Each row of a before or after table is a point. The points were changed in one or more steps. Then noise was added and the rows were shuffled. The steps act on how far a point lies along the listed directions, d1 being the first. Name the steps. A step turns or swaps two directions, mirrors them in a line or flattens them onto one, adds a multiple of one to another, or multiplies one. Angles are multiples of 10 degrees, from the lower direction toward the higher: turns from -170 to 170, lines from 10 to 170 but not 90. Use the fewest steps. Two steps may share a direction if one is a turn and the other turns, adds or multiplies; they go together, in the order done. Otherwise the lowest direction goes first.
In the rows, 128 means zero.

Directions:
(1): [152 160]
(2): [160 104]
Before (13 x 2)
[[130 117]
 [103  88]
 [142 149]
 [128  97]
 [167 122]
 [173 145]
 [ 94 108]
 [101 124]
 [164 136]
 [104  75]
 [101  80]
 [113  84]
 [106 105]]
After (13 x 2)
[[ 94 137]
 [ 96 151]
 [106 117]
 [167 133]
 [175 163]
 [ 79 135]
 [157 136]
 [155 117]
 [145 156]
 [131 139]
 [176 158]
 [169 149]
 [164 159]]
Steps: turn d1 and d2 by -150 degrees

Directions:
(1): [146 135  83]
(2): [125  80 119]
(3): [ 82 134 111]
Before (13 x 3)
[[170 129 143]
 [154 198 143]
 [173 165  87]
 [152 157 112]
 [107 109 144]
 [109 132 119]
 [101 140 127]
 [ 96 140 116]
 [109 133 134]
 [129 157 119]
 [141 162  91]
 [ 99 134 118]
 [ 95 135 137]]
After (13 x 3)
[[141 137 158]
 [144 134 146]
 [ 92 172 148]
 [104 173 129]
 [ 68 185 124]
 [156  98 128]
 [120 146  87]
 [129 125 149]
 [124 248 131]
 [119 171 142]
 [134 134 164]
 [132 127 159]
 [152 133 154]]
Steps: turn d1 and d3 by 120 degrees; multiply d2 by 1.6

Directions:
(1): [137 175 159 124]
(2): [155 100 164 148]
(3): [ 82 116 158 121]
(4): [144 116 136  75]
Before (9 x 4)
[[142 139 142 153]
 [119  82 106 164]
 [145  99 149 156]
 [163 107 146 129]
 [109 130 156 145]
 [144 128 150 188]
 [124 142 148  64]
 [124  89 121 126]
 [183 193 121 110]]
After (9 x 4)
[[110 138  92 101]
 [128 176 123  85]
 [152 121 103 119]
 [120 106 116 108]
 [ 93  61 163 144]
 [129 115 126 198]
 [120 108  98  75]
 [123 165 120 125]
 [ 90 130 104 128]]
Steps: turn d1 and d2 by 150 degrees; turn d3 and d4 by -170 degrees

Directions:
(1): [185 123 130 108 156 109]
(2): [130 114 141 106  77  90]
(3): [ 98 138  89  97 151  97]
Before (13 x 6)
[[155 134 145 141  80 121]
 [136 134 124 166 155 185]
 [158 110 155 116  97 131]
 [134 129 142 117 112 129]
 [123 114 132 117 114  88]
 [135 119 123 136 102 144]
 [166 113 140 131 108 130]
 [157 122 131 147 131 146]
 [131 109 127 135 123 110]
 [ 65 160  48  40 206  50]
 [116 127 152 131  80 128]
 [147 126 144 131  86 112]
 [162 109 145 146 105 113]]
After (13 x 6)
[[122 133 145 118 104 135]
 [ 69 156  49  40 211  48]
 [143 110 148 151  97 119]
 [104 116 134 125 104  97]
 [128 120 122 139  93 144]
 [121 106 127 139 121 113]
 [163 120 131 147 133 142]
 [125 132 146 139  73 117]
 [137 112 155 123  90 138]
 [175 133 126 154 173 175]
 [ 95 129 151 139  73 136]
 [131 138 142 149  71 131]
 [155 116 137 135  99 135]]
Steps: add -0.7 times d2 to d1

Directions:
(1): [ 99 104 104  85 169 158 126 138]
(2): [141 145  81 144 132 135 186 137]
(3): [163 155 137  85 160  94 136 108]
(4): [113 146 140  81  75 143 150 131]
(5): [ 88 141  98 124 120  72 114 148]
(6): [ 97  93 147 134 131 106 168  85]
Before (13 x 8)
[[164 135 126 165 136 116 163 109]
 [115 101 154  90 147 137 128  97]
 [124 109 148 111 130 136 151 117]
 [129 107 167 127 139 122 134  85]
 [170 141 142 158 133 107 153 117]
 [151 136 161 114 100 140 167 100]
 [131 105 179 140 130 101 116  92]
 [114  59  75 188 196 164 167 113]
 [108 103 163 103 111 109 160  88]
 [109  94  86 129 169 168 144 138]
 [ 82 113  98 163 149 142 150 129]
 [124 136 132 133 139 133 143 101]
 [128  99 154  95 178  85 160  77]]
After (13 x 8)
[[156  84  70 203 221 177  87 158]
 [124 148  95 129 138  93 123 144]
 [179 180 131  52 127 144 111 154]
 [136 154 114  97 133 126  97 152]
 [144 165 120  82  97 141 104 158]
 [132 133 124  97 130 141 123 156]
 [142 123 116 192 167 168 108 137]
 [136 149 121 113 128 105  88 155]
 [137 136 130  75 130 158 110 137]
 [138  86 113 153 180 185 120 133]
 [122 149 111 112 128  85 130 145]
 [110 156 107  69 102 113 134 153]
 [126 154 116 115 134 137 121 130]]
Steps: mirror d1 and d5 in the line at 150 degrees; multiply d2 by 0.4; add 1 times d3 to d4; multiply d6 by -1

Directions:
(1): [110 117 135  88  59 127 147 121 121]
(2): [117 157 119 155 119 178 145 124  76]
(3): [ 98 108  61 110 147 130 133  99 128]
(4): [157 146 108 133 113  76 104 111  84]
(5): [137 155 112 161 114 106 184 115 161]
Before (10 x 9)
[[118 121  62 138 172 119 114 107 131]
 [137 109 196 120 118 129  96 154 138]
 [108 118  63 109 143 132 125 110  89]
 [104 132 121 154 161 160 147 144 151]
 [ 80 109  67 106 175 129 129 113 100]
 [162 151 184 137 153 113  61 174 108]
 [144 104  68 116 170 133  90  99 117]
 [181 104 210 104 158  45  78 176 173]
 [126 147  84 146 125 136 164  93  93]
 [128 126 142 156 171 143 158 139 148]]
After (10 x 9)
[[117  94 146 106 127 119 105 131 148]
 [104 132 130 151 151 161 152 148 153]
 [142 132 123 126 172  83  85 146 154]
 [128  86 151  81 186 127  44 157  87]
 [116 122 141 150 170 163 154 140 135]
 [119 131 133 125 153  99 142 138 138]
 [138 136 119 152 158 128 109 135 126]
 [146 156 113 156 115 121 168 106 112]
 [145 136 118 130 126  95 140 130 133]
 [173 120 118 132 156 117  99 119 146]]
Steps: turn d1 and d4 by 10 degrees; swap d2 and d5; multiply d3 by 0

Directions:
(1): [125 135 148 123 155 128 171 125  91  83  78]
(2): [110 118 117 112  64  89 157 164 109 136 120]
(3): [115  83 186 179 107 138 118 137 132 115 129]
(4): [188 127  97 171 121  96 129 135 143  94 123]
(5): [ 67 149  94 155 127 119  91 129 135  97 108]
(6): [121 176 168 120 115  98 139 104 145  96 171]
Before (14 x 11)
[[162 141 149 124 118 104 136 122 135 129 144]
 [111 110 139 136 145 160 120 115 113 120  92]
 [173 110 124 145 143 139 119 114 141 146 134]
 [133 132 120  87 115 123 133 113 138 156 142]
 [112 125 131 161 122 115 150 146 100  88  95]
 [142 171 118 101 107  84 131 126 120 109 122]
 [154 148 128 106 137 133 161 119 110 121 112]
 [138 113 139 136 149 151 130 136 110 116  98]
 [126 145 175 114 176 144 151 106 118 106 127]
 [145 125 136 109 130 140 134 123 124 147 117]
 [109 156 105 103 162 156 123 130 119 116  97]
 [114 101 129 160 128 132 131 142 101 100  82]
 [137 115 126  86 149 168 130 124 127 172 125]
 [129 146 146 107 108 136 133 128 129 133 135]]
After (14 x 11)
[[126 171 144 103  88 109 135 123 137 118 154]
 [152 139 111  99  95  98 145 118 142 140 144]
 [101 208 154 140 212 149  74  59 181  89 186]
 [169  88 128 165 186 185  82 100 151 158 122]
 [122 154 100 149 111 118 102 123 146 116 137]
 [133 185 156 115  39  27 150 139 130  74 153]
 [140 119 100 126 131 143 102 126 137 154 115]
 [ 63 118 121 151  84 107 143 170  96 110  97]
 [117  95  93 151 170 185  79 136 123 147  89]
 [165  98  55 112 181 187  91 126 142 186  98]
 [130 167 176 132  92  83 127 112 157 114 181]
 [116 102  94 133 189 199  86 109 119 146  75]
 [ 79  68  94 149 121 156 114 164  85 142  56]
 [150 142  77 140 196 170  99 124 132 108  84]]
Steps: swap d1 and d5; multiply d2 by 3; turn d3 and d4 by -60 degrees; multiply d6 by 3

Directions:
(1): [134  94 134  64 140 152  97 151 100 105 143 155 107  95]
(2): [143 125  73 130 134 125  99 119 161 114 157 166 188 130]
(3): [137 123 123 105 173 148 157 103 128 158  78 176 128 160]
Before (10 x 14)
[[140 120  95 120 153 121 125 117 151 131 133 162 163 143]
 [117 146 149 178 106 107 144 136 144 122 131  93 114 140]
 [128 120 120 135 136 136 146 113 127 147 111 162 138 170]
 [128 137 129 145 120 121 136 132 137 127 118 104 123 141]
 [150 117  76 117 158 139 119 112 160 144 126 180 167 150]
 [115 157 152 181  95 120 127 130 130 117 128  80 119 126]
 [129 118 127 114 127 149 126 129 132 133 112 143 129 137]
 [106 144 152 163 115 102 134 130 130 127 137  78 112 134]
 [117 138 149 147  99 126 123 151 105 115 145 104 122 102]
 [130 104 160 108 108 125 112 152  96 112 158  94  94 105]]
After (10 x 14)
[[150  90 118  46 199 177 140 117 113 162  74 210 104 149]
 [107 156 165 189  61 108 102 156 121  92 166  40 106  95]
 [113 152 136 185  63 101 100 162 123  94 190  69 146  86]
 [110 141 168 174  82 103 128 158 129 102 155  64  94 113]
 [131 136 109 185  68  84  90 143 150  97 212  65 167 111]
 [133 120 119 113 143 153 136 116 138 143  96 160 137 152]
 [138 100 129  68 178 148 138 125 114 140  98 177 113 136]
 [125 133 138 140 114 122 133 140 128 122 124  96 111 132]
 [ 98 145 159 175  85  90 116 148 126 107 169  48 108 112]
 [132 106 134  98 172 159 167 103 109 168  68 195 113 183]]
Steps: swap d1 and d2; multiply d3 by 2.5

Directions:
(1): [156 170 110 106 119 136 123 163 143 128 191 111  99 169 164 103 141 100]
(2): [156 111 180 111 151 141 133 162 152 103  81 126 166 167 161 110 101 120]
Before (12 x 18)
[[ 78  87 112 169 120 112 118  67 107 150 110 171 127  57  82 158 121 169]
 [ 96 111 102 154 110 119 125 113 116 138 123 139 109 102  70 147 128 147]
 [105 116  95 130 105 125 120  81 112 153 156 135 115  65  93 138 145 135]
 [141 168 121 102 113 128 131 156 137 122 168 114 114 157 163 104 144 124]
 [178 123 165 117 146 151 132 179 153 115 106 130 159 185 148 104 105 107]
 [ 83 142  80 154 112 121 119 113 108 140 159 123  98  95 112 138 142 136]
 [172 137 147 101 156 152 133 170 151 127 134 107 145 177 174  98 126 113]
 [179 120 189  97 154 142 148 160 186  86  85 118 156 189 196 107  81 112]
 [110 117 123 131 134 122 140 106 122 120 124 129 129 102 101 135 122 133]
 [210 161 145  70 146 148 152 193 167 113 157 102 115 217 196  76 107 105]
 [100 108 126 168 119 124 104  91 110 128  96 138 131 105 116 148 105 139]
 [182 114 151  85 128 124 122 148 133 112 136 116 124 153 145 111 124 107]]
After (12 x 18)
[[200 188 100  74 125 141 147 180 153 131 210  97  77 200 183  82 132 102]
 [187 150 161  89 143 142 144 169 190  94 139 110 127 200 208  97  95  99]
 [130 171 104 110 104 122 129 140 125 130 182 117 102 140 148 113 149 128]
 [113 113 132 128 138 122 142 111 125 116 113 130 139 107 107 133 116 134]
 [167 155 123 103 145 149 130 164 142 136 169 102 122 172 171  95 138 109]
 [ 74 124  94 159 119 119 123 104 107 136 127 128 116  82 103 146 134 146]
 [101  95 113 133 113 125 122  76 111 145 121 141 133  61  88 141 135 142]
 [182 145 142 111 135 149 128 185 153 121 144 123 138 191 153  97 117  97]
 [ 88  67 148 164 134 120 120  80 121 134  67 174 155  70  91 154 101 169]
 [101  95 121 152 119 121 125 115 121 133  96 141 127 102  69 147 119 151]
 [108 103 143 162 126 128 106 101 119 119  82 138 143 117 127 143  96 136]
 [182 125 133  85 121 121 122 145 130 116 158 114 111 149 142 110 134 101]]
Steps: turn d1 and d2 by -30 degrees

Directions:
(1): [166 151  92  87 150 142 102 147 131 146  72 144  98 165 127 124 133 145
  77 102]
(2): [122 143  94 170 140 171 108 137 122 117 130  96 165 131 196 161 145 128
  96 157]
Before (14 x 20)
[[105 125 133 125 107 118 134 121 138 139 129 135 112 114 103 116 132 128
  158 146]
 [126 131 125 129 133 139 122 135 127 133 115 126 121 139 130 138 116 131
  127 135]
 [137 137 126 134 129 133 114 113 128 133 120 121 131 125 133 143 127 128
  114 129]
 [136 133 146 144 119 116 134 124 113 119 144 122 132 117 126 129 128 119
  146 137]
 [ 62  96 196 204  90 112 177  94 133  98 227 104 174  56 117 148 130 105
  220 186]
 [128 114 131 110 116 115 139 138 115 124 126 134 117 122 111 119 111 130
  138 131]
 [119 121 149 133 118 102 152 114 133 123 153 129 127 117 123 106 130 121
  151 132]
 [117 139 122 151 132 145 122 124 141 125 124 109 145 131 153 144 131 126
  116 142]
 [100 107 155 150 106 102 157 105 127 107 162 113 142  92 109 132 121 115
  169 136]
 [138 129 126 128 120 122 122 128 145 140 117 135 134 145 120 119 127 131
  106 136]
 [123 117 126 116 121 122 140 120 123 134 119 131 117 130 113 124 134 130
  134 100]
 [119 141  66 200 143 190  90 159 118 124 123  77 191 143 249 166 163 124
   77 182]
 [111 132 113 157 141 143 112 129 127 119 147 119 150 127 180 144 136 129
  123 158]
 [141 136 122 117 130 131 121 130 127 134 122 121 127 137 138 123 123 129
  119 137]]
After (14 x 20)
[[134 135 130 142 127 134 117 109 129 130 127 118 134 121 134 146 127 126
  119 133]
 [126 122 118 115 125 130 134 124 122 135 112 129 116 136 119 127 135 133
  122 101]
 [114 109 158 117 108  87 156 107 130 118 144 132 116 101  80 114 116 121
  167 115]
 [131 123 146 115 121  99 149 118 135 131 138 138 113 125 112  99 127 125
  145 120]
 [122 129 126 134 133 141 123 132 126 131 119 123 125 137 133 138 117 133
  129 137]
 [ 81 112 116 228 115 159 125 135 116 109 182  72 211 102 227 157 152 106
  142 200]
 [ 84  87 219 137  87  69 188  90 141 120 201 150 119  69  37 110 112 114
  234 140]
 [136 137 123 125 130 134 121 129 124 132 127 118 131 134 144 126 124 128
  119 141]
 [139 133 147 133 120 110 136 124 114 123 139 129 123 120 114 124 124 120
  148 130]
 [135 117 124 104 120 118 132 141 115 127 117 136 112 128 113 119 112 133
  126 129]
 [135 131 123 134 120 125 120 127 145 137 120 132 139 145 127 124 129 130
  104 140]
 [109 132 136 156 126 136 131 118 141 121 138 108 148 122 143 142 128 123
  133 145]
 [ 99 120 135 160 131 129 127 121 128 114 166 122 150 114 162 138 131 124
  148 159]
 [114 128 128 113 112 116 129 125 139 144 116 141 102 123  97 112 132 132
  148 137]]
Steps: turn d1 and d2 by 40 degrees

Directions:
(1): [145 105 171 128 128 140 173 150 137 113 120  65 150 166 149 109 138 163
  87 140  71 148 141 131]
(2): [108 119 154 115  91 185  83 131 139 134 108  92  97 146 151 184 115 111
 113 143 131  82  87 131]
(3): [112 152 100  57  99  87 130 145  86 138 167 100 106 159 106  90 106 114
 115 143 112  96 122 142]
Before (13 x 24)
[[131 116 120 152 166 126 119 111 152 134 116 177 144  90 124 132 130 125
  140 120 158 152 129 126]
 [112 106 179 106 100 194 118 147 135 118 112  49 111 167 173 170 121 125
   92 162  89  92  99 140]
 [131 108 163 132 117 178 143 134 150 122 105  78 113 149 162 168 128 136
  113 140 100 110 114 134]
 [133 114 160 168 144 133 152 134 142 123 120 122 149 130 127 129 128 141
  116 128 100 162 131 124]
 [140 132 133 133 131 121 149 133 119 123 131 131 144 122 136 114 130 136
  124 137 115 140 141 134]
 [114  85 159 149 100 184  98 110 165 130  87  97 106 149 175 190 140 132
  121 137 122 109 105 114]
 [118 137 110 130 122 108 130 143 105 147 144 141 114 119 109 107 134 126
  139 128 126 123 134 131]
 [139  97 185 156 140 177 139 142 152 109 101  80 160 146 151 144 152 158
   94 147  85 137 140 129]
 [133 133 109 100 125 107 133 135 108 138 146 116 124 130 104 115 123 131
  142 135 144 125 129 136]
 [135 128 119 163 155 126 127 103 146 127 132 170 139  97 122 144 133 141
  146 125 148 153 124 120]
 [135 111 129 155 141 148 131 115 156 126 100 166 137  96 140 156 136 133
  147 135 145 132 130 132]
 [133 130 112 140 130 133 133 114 129 134 127 150 126 118 132 136 136 127
  138 114 126 132 134 112]
 [129 141 130 132 116 127 134 133 123 133 120 135 119 105 123 143 131 114
  142 112 131 131 125 132]]
After (13 x 24)
[[120 106 104 201 148 147  84  71 170 136  90 217 122  73 145 186 153 116
  187 102 194 144 127 101]
 [141 115 138 178 156 160 141 110 161 122 101 153 130  97 147 169 142 133
  154 115 143 142 133 123]
 [137 128 139 139 129 138 135 130 127 124 122 133 139 119 142 134 128 131
  126 137 123 135 131 132]
 [123 119 142 209 158 155 103 104 161 132 101 191 138  79 124 178 129 115
  159 111 162 156 117 112]
 [126 144 124 127 115 123 132 132 119 133 124 140 116 105 120 141 128 112
  145 112 135 128 123 133]
 [127 135 103 142 127 136 116 109 129 139 127 166 116 107 128 149 131 115
  149 111 145 120 126 111]
 [139 123 136  70 108 109 165 161 102 132 153  47 130 175 116  92 121 151
  101 153  91 122 133 145]
 [112 132  92 160 161 137  64  88 153 148 113 230 118  54 113 170 121  91
  178 111 216 127 107 121]
 [137 106 164 148 148 156 161 136 142 109 116  97 150 134 160 132 143 147
  114 141  94 150 141 132]
 [120 129 131 103 106 111 149 161  97 143 150  85 113 156 119  92 131 139
  106 142  86 114 132 138]
 [117 144  91 172 151 138  74  79 149 139 128 225 115  62 113 185 126 105
  184 114 206 130 102 116]
 [138 107 150 232 180 188  91  94 179 118  77 201 161  59 140 196 165 130
  166 111 178 156 140 110]
 [121 130  90 180 152 150  78  83 158 139  95 250 121  41 125 191 133  97
  199 117 216 119 117 125]]
Steps: multiply d3 by 3; turn d1 and d3 by -50 degrees; multiply d2 by 0

Directions:
(1): [ 93  81 149 118 124 138 155 134 163 174 151 122 112 119  98  91 183 148
  87 132 130  88 114 148 127 160 158 189 134 156 126 103]
(2): [132 115 105 134 132 155 148 112 168 161 130 112 108 124 128 150 152  94
  90 135 164 123 191  74 104 160 124  60 128 150 133 171]
(3): [ 60 116 122 160 124 180  88 129  70 146 129 101 113  86 125 140 124 137
 103 149 152 155 129 133  74  70 111 139 127 130 129 121]
(4): [119 210  89 116 115  56 119 101 128 149 117 163 109  67 111 127 152 133
 141 119 153 121 127 127 103 127 123 145 134 175 149 128]
Before (14 x 32)
[[ 92 189 103 109 103  71 133  92 121 180 134 161 104  49  92 119 177 152
  125 137 160  97 113 139 102 137 146 175 153 177 150 106]
 [125  86 143 132 133 150 137 131 143 140 144 119 120 145 123 127 150 121
  101 139 123 132 155 116 127 150 141 100 118 123 111 115]
 [ 83 111 114 135 121 165 128 123 125 160 144 102  87  93 125 123 153 117
   82 145 160 123 150 101  85 112 110 118 116 138 119 142]
 [171 195 142 104 124  62 138 127 128 103 128 144 145 140 138 122 106 127
  168 116  87 120  99 132 146 134 140 136 122 126 143 117]
 [122 106 143 122 120 126 147 136 139 141 141 141 127 143 114 114 123 146
  125 121 124 125 103 156 139 122 132 155 113 144 133 102]
 [158 151 124 118 121 109 125 121 142 123 117 130 141 151 142 136 120 114
  144 119 129 143 153 117 134 159 124  59 119 114 123 163]
 [145  81 166 119 135 128 144 140 123  99 142 129 168 189 130 100 113 147
  134 106  77  99 101 146 185 130 146 143 131  97 113 104]
 [137 105 142 125 145 151 138 136 130 127 136 125 112 146 128 118 107 112
  122 133 117 127 128 112 135 125 126 106 124 121 136 146]
 [140 173  95 122 124  82 143 116 151 159 136 148 120 111 108 130 154 130
  124 115 143 125 136 108 119 149 123 137 135 171 143 122]
 [100 115 132 158 122 186 101 151  90 133 151 113 128 124 138 145 129 126
  106 133 147 142 128 125  94  99 121 113 114 115 131 116]
 [119 141  98 136 124 151 111 117 106 119 109 112 114 130 153 155 110 105
  136 140 151 146 154 110 119 115 103  79 133 114 136 145]
 [ 77 113 132 152 117 182 100 131  68 129 135 111 127 104 133 144 130 125
  101 152 142 145 127 115  84  79 113 135 131 102 115 123]
 [137  92 126 128 142 157 155 122 179 150 132 102 119 143 132 133 157 127
   97 140 141 117 145 121 139 167 142 118 132 133 122 135]
 [ 96 144 119 135 126 142 122 121 121 170 137 133 100  87 122 133 159 144
  122 128 142 130 127 134 101 125 130 148 132 145 139 133]]
After (14 x 32)
[[107 104 135 125 118 131 152 130 150 163 144 138 115 127 105 114 142 144
  107 125 139 118 116 147 125 130 134 153 114 161 137 107]
 [120 165 119 139 116 127  84 121  82 116 111 121 139 120 146 147  99 126
  150 129 136 172 138 132 101 102 106  75 117 107 125 151]
 [162 166 102 120 126 112 117 120 113  86 101 132 131 154 163 153  89 104
  173 124 127 144 138 119 152 125 105  77 132  99 135 143]
 [130 154 122 118 138 108 127 123 121 135 128 146 103 110 120 117 116 119
  135 128 127 126 120 119 122 117 122 122 127 144 147 141]
 [151 107 142  98 126 112 166 136 174 126 147 129 115 152 127  94 148 126
  119 121 112  92 116 124 161 163 136 145 118 120 111 125]
 [138  88 155 122 138 159 156 142 158 149 147 126 123 155 131 119 152 141
  125 121 107 113 118 140 154 165 149 144 130 113 123 129]
 [180 164 124 116 124  93 143 141 154 114 144 161 140 152 136 129 139 118
  146 103 125 110 124 121 152 165 139 108 117 128 138 122]
 [107 145 141 149 127 164 102 132  75 119 131  91 132 121 149 152  92 116
  124 146 117 158 130 112  87  79 117 101 116 111 137 132]
 [108   7 187 127 129 217 167 147 142 148 163  89 140 175 117 111 145 145
   85 155 110  94 115 143 158 159 167 152 142  90 107 103]
 [115 136 129 119 123  96 130 119 136 149 139 146 113 107 110 115 166 137
  116 131 127 124 133 133 119 145 143 138 122 149 123  99]
 [103 128 118 126 131 125 136 117 152 162 130 118 110  98 116 119 169 152
  105 139 144 114 115 150 120 142 142 172 136 154 130 110]
 [112  73 142 150 135 185 132 151 117 142 150  97 137 158 124 131 124 137
  101 135 120 144 124 123 123 118 124 142 129 117 119 109]
 [189 152 131  98 123  81 162 125 162 100 128 162 147 161 134 126 138 110
  147 116 109 102 126 105 167 171 139 117 134 108 116 135]
 [ 82 163 105 130 117  93 116  99 103 160 133 144 122  81 105 116 157 146
  109 115 142 104 131 125 103 104 127 145 138 169 141 118]]
Steps: multiply d1 by 1.6; multiply d2 by 0; turn d3 and d4 by -170 degrees
